Each row of a before or after table is a point. The points were changed in one or more steps. Then noise was added and the rows were shuffled. The steps act on columns, c1 being the first. What was done? A step turns or swaps two columns, mirrors them in a line or flattens them onto one, adds a multiple of one to another, or multiplies or shifts one. Angles are multiples of 10 degrees, from the lower column toward the higher: turns from -170 to 170, lines from 10 to 170 but not 90. Use the fewest steps. Two steps may share a column if one is a turn and the other turns, adds or multiplies; they go together, in the order done. Otherwise the lowest column goes first.
(in the rows, 128 means zero)

Before:
[[107 179]
 [ 77 151]
 [171 111]
 [ 89 123]
 [151 108]
 [ 87 115]
 [162 104]
 [134 156]
 [110 130]
 [166  99]]
After:
[[150 167]
 [117 114]
 [152 110]
 [145  76]
 [138 177]
 [104  78]
 [ 92 105]
 [138 166]
 [135 157]
 [ 86 110]]
Steps: mirror c1 and c2 in the line at 20 degrees

Before:
[[ 92 157 135]
 [145 107  79]
 [102 103 135]
 [139 113 100]
 [119 132  91]
 [132 110 136]
 [149 161 141]
 [ 95 106 105]]
After:
[[138 130  54]
 [110 135  73]
 [103 137  29]
 [138 163 143]
 [147 163  82]
 [127  89 154]
 [173 120 142]
 [118 142 143]]
Steps: turn c1 and c2 by -150 degrees; multiply c3 by 2

Before, 13 rows:
[[173 112 126 139 123  99]
 [ 64  86 146  71 125 139]
 [170 199 143 108 137 138]
 [158 138 145 163 144 123]
 [171 139 195 101 136 110]
 [152 182 134 144 105 107]
 [169 199 150 146 113 126]
 [107 137  96 108  99 130]
 [ 78 135 117 114 148 149]
 [118  90  89 142  81 161]
 [114 105  92  96 116 155]
 [151  95 126 125 101 136]
 [133 106 110 109 123  89]]
After, 13 rows:
[[150 105 144 133  89 181]
 [116 162 114 165  54  91]
 [174 111 149  60 141 142]
 [114 158  76 135 113 106]
 [168 128 155 121 104 201]
 [172 102 135 138 121 112]
 [108 130  91 140  83 144]
 [136  88  99 127 120 103]
 [151 135 125 128  81  95]
 [161 123 165 136 152 137]
 [ 66 140  96  76 121  89]
 [169 137 121 102 141 198]
 [ 78 149 109 125 162 135]]
Steps: swap c2 and c6; turn c3 and c4 by -50 degrees; multiply c5 by 1.6

Before, 11 rows:
[[104 119 132 112 103  77 119 124]
 [102 105 122  67  79  80 116 137]
 [141 118 116  99 109 131 164 119]
 [ 96 185 155 102 144  47 116 110]
 [133 149  75 135 133 126  80 111]
 [175 165 189  78 132  84 167 148]
 [178 126 119 119  88 133 141 200]
 [ 85 138 126  92  93 116 152 128]
 [149 104 165 135 116 102 145 109]
 [ 70 148 133 101 116 148  99  73]
 [122 124 171  99 163 131 159 140]]
After:
[[192 133 126 135  82  81 117 156]
 [115 136 111 175  90 130 135 192]
 [155 121 156 138 166 130 170 147]
 [179 135 119 110  94 113 151 143]
 [184 130 140  92 112 146 101  90]
 [111 129 157 145 118 102 157  99]
 [151 134 140 118 103  76 122 134]
 [166 127 156 112 133  48 130 120]
 [147 128 104 152 116 131 161 124]
 [150 130 171 192 122  79 186 153]
 [120 134  93 130 131 128  65 107]]
Steps: turn c1 and c4 by 120 degrees; add 0.3 times c1 to c8; flatten c2 and c5 onto the line at 100 degrees; turn c3 and c7 by 20 degrees

Before (12 x 11):
[[125 173 148 166 112 143 113 125 109 165  77]
 [130 119 154 141  98 138 133 150  12 153 119]
 [128 122 114 191 130  83 128 108 136 171  88]
 [118 123 153 144 183 141 133 131 128  93 100]
 [121 155 107 128 109 144 133 122 102  95  96]
 [150 138 128 132  95 144 112 136 136 160  80]
 [138 144  70 141 184 130 114 147 130 162 108]
 [176 164 140 188 165 142 101 130 138 166 137]
 [127 151 150 121 129 130 128 121 125 159 149]
 [131 151 148 183 120 107 130 155 140 168 123]
 [188 160 155 120 186 103 121 164  58 170 158]
 [119 158 125 142  99 104  27 128  88 114  90]]
After:
[[130 147 146 143 150 101  25 105  90 138  86]
 [127 172 122 164 152 144 112 125 107 158  74]
 [150 140 139 189 115  81 126 134 138 137  86]
 [107 157 142 139  48 132 118 135 138 142 108]
 [138 128 155 127 126 140 135 120 100 133  94]
 [110 151 149 132 157 146 118 162 140 138  75]
 [135 160 107 118 144 127 128 131 118 148 153]
 [ 64 168  66 121 109 103 119 206  57 153 161]
 [102 166 123 184 149 107 128 127 137 148 123]
 [100 174  90 187 106 142 102 204 137 153 139]
 [132 109  74 142 102 139 136 113 128 118  99]
 [106 135 125 141 169 139 131 121  13 132 118]]
Steps: multiply c1 by 1.6; turn c1 and c8 by 110 degrees; flatten c2 and c10 onto the line at 30 degrees; turn c3 and c5 by 140 degrees

Before:
[[145 110  40 174 163  89 121 119 155 119 122 115]
 [119 113 156 134 168 122 150 118 196 131 127 100]
 [ 97 148 136 141 129  97 147 127 137 113 128 114]
 [ 97 128 122 149 158 159 100 134 130 136 134  96]
 [103 132 102 164 102 217 179 115 134 113 120  95]
 [174  93 145  66 110  99 127 102 135 167 133 123]
 [108 227 149 144 145 190 151 109 150 132 124 126]
 [111  99 153 143  93 157 101 139 141 194 137  90]]
After (8 x 12):
[[ 94 130 122 149 162  88 153 134 109 126 122 142]
 [ 96 158 153 171  93  87 137 139 106 178 133 151]
 [148 141 154 136 168 132 141 119 124 129 136 201]
 [141 110 138 131 132 153 161 128 106 109 118 142]
 [139 163 144  94 110 155  84 103 116 192 137 138]
 [125 141  41 165 165 162 110 120 112 101 145 158]
 [147  42 148 145 143  72 152 111 155 125  81 149]
 [173 122 103 150 100  34 162 114 132  96 134 143]]
Steps: turn c1 and c7 by -80 degrees; turn c2 and c11 by -150 degrees; turn c4 and c10 by -30 degrees; turn c9 and c12 by 110 degrees; turn c6 and c9 by 160 degrees
